Every row gives one point. The window is the flat piece filled in between its corners: a triangle in 3 columns, a solid with four corners in 4, and so on. A path goes straight from each point to the next, and from the last back to the first. List the points from which the path goes on through the window.
In the rows, zero is written as 128.

Window:
[[115  99 182]
 [138 101 142]
 [152 189  94]]
Path:
(1): [145 149 174]
(2): [143  81 174]
(3): [ 87  97 161]
(4): [ 85  92 150]
(5): [159 112 184]
(6): [191 179 125]
(7): [141 158  92]
(8): [ 84 103 141]
(9): [153 144 175]
(10): [156 137 200]
(11): [101  88 168]
(12): [121 102 141]
(13): [154 113 153]
(14): [160 129 176]
(15): [103 139 119]
(16): [114 152 102]
Through the window after points: 4, 10, 12, 14

Window (4 x 4):
[[102 139 143 140]
 [ 72  99  72  92]
 [ 95 133 102 152]
 [196 128 106  83]]
Path:
(1): [105 112 121 130]
(2): [130  99 111 140]
(3): [ 72 174  88 131]
(4): [133 146  95  84]
(5): [170  88 115  94]
(6): [184 110 104  98]
(7): [163 142 103  78]
(8): [175 156 105  91]
(9): [177 109 106  93]
(10): [ 86  92 123 192]
(11): [ 67 146  88  94]
(12): [109 152 125 123]
Through the window after points: 2, 6, 8, 12

Window:
[[110 201 127 168 135  80]
 [ 76 170 108 234 121 111]
 [200  55 106  90 111  98]
 [ 99 117 185 147 128 167]
 [128 137 160 132  75 154]
 [115 107 120  87 102 115]]
Path:
(1): [133 126 120  97 108 152]
(2): [101 106 144 121  88  83]
(3): [ 91 123 152 159  79 122]
(4): [142 174 128 159 119 145]
(5): [163 134 101 133 123 150]
(6): [160  77 152 124 104  93]
(7): [127  78 195 159  69 106]
(8): [135 148 123 127 104 140]
Through the window after points: 1, 3, 7

Window:
[[118  93 175 139  89 122 100 114]
 [133 163 145  86 153 151 126 190]
 [126 114  63 149  96 174 118 162]
 [105 115 108 198 174 145 119 173]
 [101 110  90 115 151 163 137 103]
 [ 90 169  76 236 124 150 103 147]
 [182  84 165  60 138  88 101  85]
 [142 145 124 146 159 146 178 157]]
Path:
(1): [113 124 134 144  95  62 120 185]
(2): [161 102 142  87 171 171 136  99]
(3): [144 112 127 170 177 171  90 128]
(4): [ 84 150  79 180 107 124 147 185]
(5): [116 125 135 139 141  72 125 132]
(6): [136 111 129 125 156 177 128 130]
(7): [194  80 167 105 144 152 100 120]
(8): [148 105 145  83 133  88 114  98]
Through the window after points: 3, 7

Window, 9 rows:
[[184 105  76 163 129 170 135 177  75]
 [171  87 136 108 110 106 202 101 108]
 [139 118  95 128 100 107 191 142 162]
 [104 166 128  36 150 132 192 151 107]
 [105 128 126 197 151 104 118 128 163]
 [ 89 147 149  47  97 131 136 149 145]
 [200 166 116  81 128 115 140 107  98]
 [170 157 111 219 108 158 129 113 101]
 [122 161  87 160 124  93 111  48 104]]
Path:
(1): [132 130 119  65 145 202 153 140 141]
(2): [141 149 116 108 115 103 152 144  96]
(3): [135 154 131 130 122  60 119 150 106]
(4): [107 141  96 146 123 179 164  37 155]
(5): [125 121 119 173 142 129 133 117 155]
(6): [120 135 120 159 129  89 144 135 138]
(7): [133 171 156 171  91  96 186 154  86]
(8): [153 119  77  97 133 133 146 113 143]
(9): [139 126 108 187 135 148 151  95 176]
(10): [ 91 139 134 147 142  54 106 168 107]
(11): [155 164 121 110 101 100 145 118 100]
(12): [221 131  93 107 193 169 134  86 120]
Through the window after points: 1, 5, 7, 9, 11

Window (11 x 11):
[[121 178 116 195 149  82 128  98  83 169 138]
 [118 136 159  83 161  75 194 118 115 132 148]
 [122 135 163 109  81 147 120  88 119 207 162]
 [ 84 174 178 179 159 176  70 128  87 123 130]
 [175 100 139  44 119 109 135 161 137 127 152]
 [ 74 118 159 165 137  99 168 179 160 161 151]
 [164  77  96 113 126 189 119  80 157 121 182]
 [106 179 167  98 134  56 158 106 160 119 113]
 [ 91 152 152 216 133 194 142 171  92 105  96]
 [ 80 121  88 143 149 185 156 194 128 155 120]
 [120 155 170 137 147 149 177 180 185 176 159]]
Path:
(1): [122 109 184 151 172 165 161 134 144 185  81]
(2): [ 93 190 134 111 108  69 142 147 124 126 183]
(3): [ 89 152 144 124  95 134 159 139 101 121 164]
(4): [142 129 163 201 163 183 106 134 138 186  79]
(5): [143 119 172 118 151 136 162 140 142 211 132]
(6): [103 145 135 105 115 105 139 119 142 127 175]
(7): [108 152 130 134 119 130 147 126 116 120 185]
(8): [129 135 132 141 145 123 137 115 142 157 128]
(9): [145 106 173 142 184 154 112 106 135 147 105]
(10): [ 87 146 124 116  86 147 167 174 146 138 185]
(11): [110 162 102 119 100 135 120 166 136 149 229]
(12): [119 110 158 137 160 124 162 104 134 164  94]
Through the window after points: 3, 7
